Each row is a point. Two turns around zero, p and q, are shown by what they do to some points. Where does a point land after both, in the order given? Backwards means that the second turn is done in reverse. Each puzzle has new turns, and all numbers are rounded.

Turn p:
[ 1.8 -0.9  3.0] -> [ 0.9 -2.8  2.1]
[-0.1  0.5 -4.9] -> [-1.9  1.7 -4.2]
[0.4 1.6 5.0] -> [ 3.8 -1.4  3.4]
[-2.1 -1.3 -3.1] -> [-2.9  2.5 -1.2]
Turn q:
[-2.3 -1.1  3.4] -> [-2.4 -0.8  3.4]
[ 2.0  3.4 -0.2] -> [ 1.8 -2.8 -2.1]
[ 0.4 -5.5 -1.5] -> [-2.7  5.0 -0.7]
[-0.2  3.3 -1.8] -> [ 3.5 -1.3 -0.6]
Where do these land?
q, then p backwards: [-2.0 -1.4  0.0] -> [-2.1 -0.6  1.0]
p, then q: [-4.4  3.5  5.1] -> [-2.4 -6.5 -3.1]
q, then p backwards: [ 0.5 -0.1 -0.1] -> [ 0.1  0.1 -0.5]
q, then p: [ 1.6  0.3 -3.2] -> [ 0.2 -0.5 -3.5]
p, then q: [ 3.9 -1.6 -4.3] -> [2.2 5.5 1.2]
q, then p: [ 0.4 -0.7  2.6] -> [-1.0  1.6  1.9]

Turn p:
[ 2.5  0.2 -1.9 -1.0 -0.6 -1.8] -> [-2.3 -0.8  0.9 -0.6 -2.7 -0.1]
[ 0.6  1.9 -0.7  2.3 -1.8  3.0] -> [ 2.4 -3.1  2.3  0.0  0.9 -0.2]
[ 1.6 -3.0 -3.0 -2.2  2.6 -0.3] -> [-3.9  2.4  1.9  2.6 -1.0  0.0]
[ 1.3 -5.0 -3.1  1.6  1.2 -3.6] -> [-1.1  4.3  2.2  1.5 -4.6  2.3]
[-4.2  4.0  2.3  0.9 -0.4  3.4] -> [ 3.5 -3.2 -2.7  0.5  4.6  0.1]
[-1.4  0.8  4.1 -0.5 -2.8  3.3] -> [ 2.2 -0.8 -0.3 -3.4  4.6 -0.9]
[-3.6  3.3  1.2 -0.8 -3.4  1.2] -> [ 1.3 -3.5 -2.3 -2.2  3.2  2.1]
[ 3.2 -2.4  0.9 -0.3  5.2 -5.1] -> [-2.1  4.9 -1.9  1.7 -5.0 -3.1]
Turn q:
[ 0.4 -1.5 -4.3 -0.4 -1.6 -3.9] -> [ 2.7  0.1  3.9  3.5 -1.2 -1.7]
[ 2.5 -2.4  4.0 -3.3  1.9 -3.2] -> [ 2.1 -0.5 -1.9  3.1  1.0  5.8]
[ 0.6  4.2  2.3  2.3 -2.5 -1.0] -> [-1.4 -2.6 -2.5 -0.5 -4.4 -1.0]
[-0.1  4.4 -2.8  0.6  3.1  2.5] -> [-4.7  3.7  1.3 -1.6 -1.7 -0.9]
[-3.9 -1.6 -0.3 -4.1 -0.6  3.0] -> [-2.2 -0.8  0.2  0.8  6.0 -1.4]
[ 3.1 -1.7  2.9 -2.6  1.0  2.2] -> [-0.4 -1.3 -0.2 -1.4  2.2  5.0]
[-3.8  0.4 -0.8  3.6 -2.4  3.2] -> [-0.4 -0.7 -1.0 -3.5  0.8 -5.5]
[ 1.2 -1.9 -1.0  3.9  1.1 -2.8] -> [ 4.3  2.1  0.2 -0.4 -2.6 -0.3]
Where do these land?
p, then q backwards: [ 1.0  0.5  2.1 -3.6 -1.6  0.2] -> [-1.5  0.9  0.5  0.6 -0.3  4.2]
p, then q: [-4.9 -2.0 -3.0  0.9  1.1 -0.5] -> [-2.0  1.3  0.4 -5.6 -0.7 -1.3]
p, then q: [ 1.5  5.1 -0.6  3.9 -6.0 -2.3] -> [ 3.1 -5.2  4.1 -0.2  4.5  3.4]
p, then q backwards: [-1.1 -2.8  0.8  0.7  0.3  2.4] -> [-0.5 -2.7 -1.9 -1.0  2.0  0.1]
q, then p backwards: [-1.8 -1.1  1.6  2.5  1.4 -1.0] -> [-1.3  0.2  3.1  1.1  1.2 -1.5]
p, then q backwards: [ 4.7  1.2 -1.1  1.0 -3.4 -4.3] -> [ 4.1  3.7 -0.5  4.3 -2.4  0.9]
q, then p: [ 0.6  1.2  2.9 -4.8  2.6  2.3] -> [ 1.3 -0.3  0.0  4.8  4.3  1.2]
p, then q: [-2.7 -0.3  1.5 -2.3  5.5  2.9] -> [ 0.5  6.0 -0.7 -0.1 -3.7 -1.8]
p, then q: [ 2.6 -1.7 -4.3  1.6  0.1  0.3] -> [ 1.0 -3.4 -3.7 -2.0 -0.1 -0.7]
